Each row is a point. Two turns around zero, p and q, are shown by what they do to some points. Write where each new point lands after one turn and then the other. Backwards means that the second turn is done in reverse. Each puzzle has new turns, and all numbers are rounded.

Turn p:
[-0.41 -0.44  0.23] => [ 0.24 -0.37  0.47]
[-0.07  0.33 -0.22] => [ 0.16  0.33 -0.18]
[ 0.10 -0.25 -0.28] => [-0.23  0.17  0.26]
[0.17 0.46 0.07] => [ 0.04  0.10 -0.48]
[ 0.22 -0.09  0.19] => [-0.20 -0.21 -0.08]
Turn q:
[-0.16  0.23 -0.02] => [-0.28  0.04 -0.01]
[ 0.26 -0.15 -0.23] => [ 0.25 -0.15 -0.24]
[ 0.22 -0.14 -0.32] => [ 0.20 -0.23 -0.28]
[-0.22 -0.14 -0.16] => [-0.07 -0.28  0.10]
[-0.09  0.21  0.73] => [-0.10  0.63  0.42]
Where do these land?
q, then p: [-0.08  0.42  0.14] => [ 0.41  0.16 -0.09]
p, then q: [-0.43 -0.55 -0.09] => [0.30 0.52 0.37]
q, then p: [ 0.12 -0.23  0.00] => [-0.25 -0.05 -0.05]
p, then q: [ 0.34  0.10 -0.25] => [-0.42 -0.09 -0.01]
q, then p backwards: [0.05 0.26 0.20] => [ 0.12  0.08 -0.30]

Turn p:
[ 0.27 -0.23  0.26 -0.03] => [ 0.14 -0.29 -0.30  0.01]
[-0.31 -0.19 -0.61 -0.34] => [ 0.03  0.12  0.49 -0.60]
[ 0.12 -0.18  0.16  0.26] => [ 0.06  0.04 -0.37  0.02]
[0.21 0.06 0.10 0.28] => [ 0.14  0.11 -0.23  0.22]
[-0.04 -0.04 -0.09 -0.60] => [ 0.00 -0.40  0.40 -0.22]
[-0.36  0.33  0.30  0.20] => [-0.49  0.16 -0.03  0.32]
[ 0.12  0.25 -0.13  0.23] => [0.14 0.26 0.04 0.23]
Turn q:
[-0.37 -0.29 -0.15 -0.11] => [ 0.05 -0.20 -0.39 -0.25]
[ 0.58 -0.05 -0.23 -0.06] => [ 0.18  0.02  0.56 -0.22]
[ 0.13 -0.02  0.37  0.43] => [-0.34  0.47  0.05  0.05]
[-0.25  0.07 -0.32 -0.15] => [ 0.04 -0.42 -0.12 -0.01]
[-0.09  0.29  0.34 -0.11] => [ 0.07  0.15 -0.11  0.43]
Where do these land?
p, then q: [-0.36 -0.10 -0.18  0.20] => [ 0.12 -0.24 -0.12  0.36]
p, then q: [ 0.09 -0.37 -0.24  0.13] => [ 0.35 -0.17  0.25  0.06]
p, then q: [ 0.27 -0.20 -0.58  0.10] => [0.38 0.12 0.49 0.24]
q, then p backwards: [0.17 0.21 0.34 0.13] => [-0.10  0.37 -0.08  0.22]
p, then q: [-0.21  0.37  0.36 -0.15] => [-0.39  0.10 -0.40 -0.09]
p, then q: [ 0.04  0.09  0.30 -0.41] => [-0.07  0.23 -0.28 -0.36]

Turn p:
[-0.18 -0.28  0.28  0.28 -0.11  0.18] => [ 0.36  0.12 -0.25 -0.29 -0.04  0.12]
[-0.49  0.03 -0.35 -0.15  0.59 -0.03] => [-0.40 -0.37 -0.54  0.31 -0.22  0.01]
[ 0.37 -0.36 -0.08  0.01  0.22 -0.33] => [ 0.15 -0.49  0.24 -0.10 -0.07 -0.30]
[-0.10  0.06  0.28 -0.27 -0.49  0.14] => [0.14 0.31 0.22 0.03 0.10 0.50]
[ 0.10  0.04  0.12 -0.04 -0.34  0.40] => [0.27 0.37 0.06 0.11 0.24 0.13]
[ 0.45  0.06  0.15  0.02  0.19 -0.27] => [ 0.03 -0.08  0.39 -0.04 -0.24 -0.35]
[-0.16  0.44 -0.41  0.15 -0.05 -0.09] => [-0.57  0.14 -0.13 -0.01  0.23 -0.12]
Turn q:
[ 0.37  0.08 -0.10 -0.14 -0.13  0.27] => [ 0.11 -0.07  0.01 -0.13  0.45  0.15]
[ 0.04  0.04  0.17 -0.10  0.73  0.15] => [-0.26  0.60 -0.28  0.18  0.05  0.23]
[-0.28 -0.18  0.27 -0.06 -0.34 -0.35] => [ 0.23 -0.21  0.02  0.23 -0.29 -0.44]
[ 0.21 -0.01 -0.51 -0.10 -0.03  0.16] => [-0.26 -0.20 -0.03 -0.36  0.31  0.10]
[ 0.40 -0.13 -0.31  0.14 -0.21 -0.07] => [ 0.04 -0.08  0.20 -0.47  0.23 -0.14]
[-0.29  0.18  0.23  0.27 -0.38 -0.33] => [ 0.23 -0.22  0.40  0.22 -0.41 -0.14]
[-0.36  0.15  0.16 -0.04 -0.21 -0.33] => [ 0.00 -0.21  0.18  0.35 -0.29 -0.21]
[-0.10 -0.13  0.08  0.03  0.57  0.50] => [-0.09  0.39 -0.50 -0.03 -0.06  0.45]
Where do these land?
q, then p backwards: [-0.10  0.04 -0.12 -0.56  0.20  0.23] => [-0.35  0.07 -0.51 -0.08  0.06  0.19]
q, then p: [ 0.34 -0.31  0.36  0.01 -0.09 -0.21] => [-0.26 -0.05  0.46 -0.02 -0.17 -0.29]
q, then p: [ 0.24 -0.27 -0.06  0.18 -0.31  0.20] => [ 0.15 -0.23  0.33  0.34 -0.01 -0.05]
q, then p: [-0.15 -0.18 -0.13  0.06  0.21  0.17] => [-0.13  0.00 -0.08  0.17  0.27  0.15]
p, then q backwards: [-0.12  0.27  0.12  0.29 -0.10  0.26] => [ 0.17 -0.23  0.13  0.03  0.40  0.01]
p, then q: [ 0.14  0.56 -0.18  0.25  0.28 -0.83] => [ 0.01 -0.43 -0.19  0.64 -0.56 -0.50]
q, then p: [-0.34 -0.10  0.01 -0.22 -0.19  0.19] => [ 0.14 -0.26 -0.12 -0.12  0.35 -0.10]
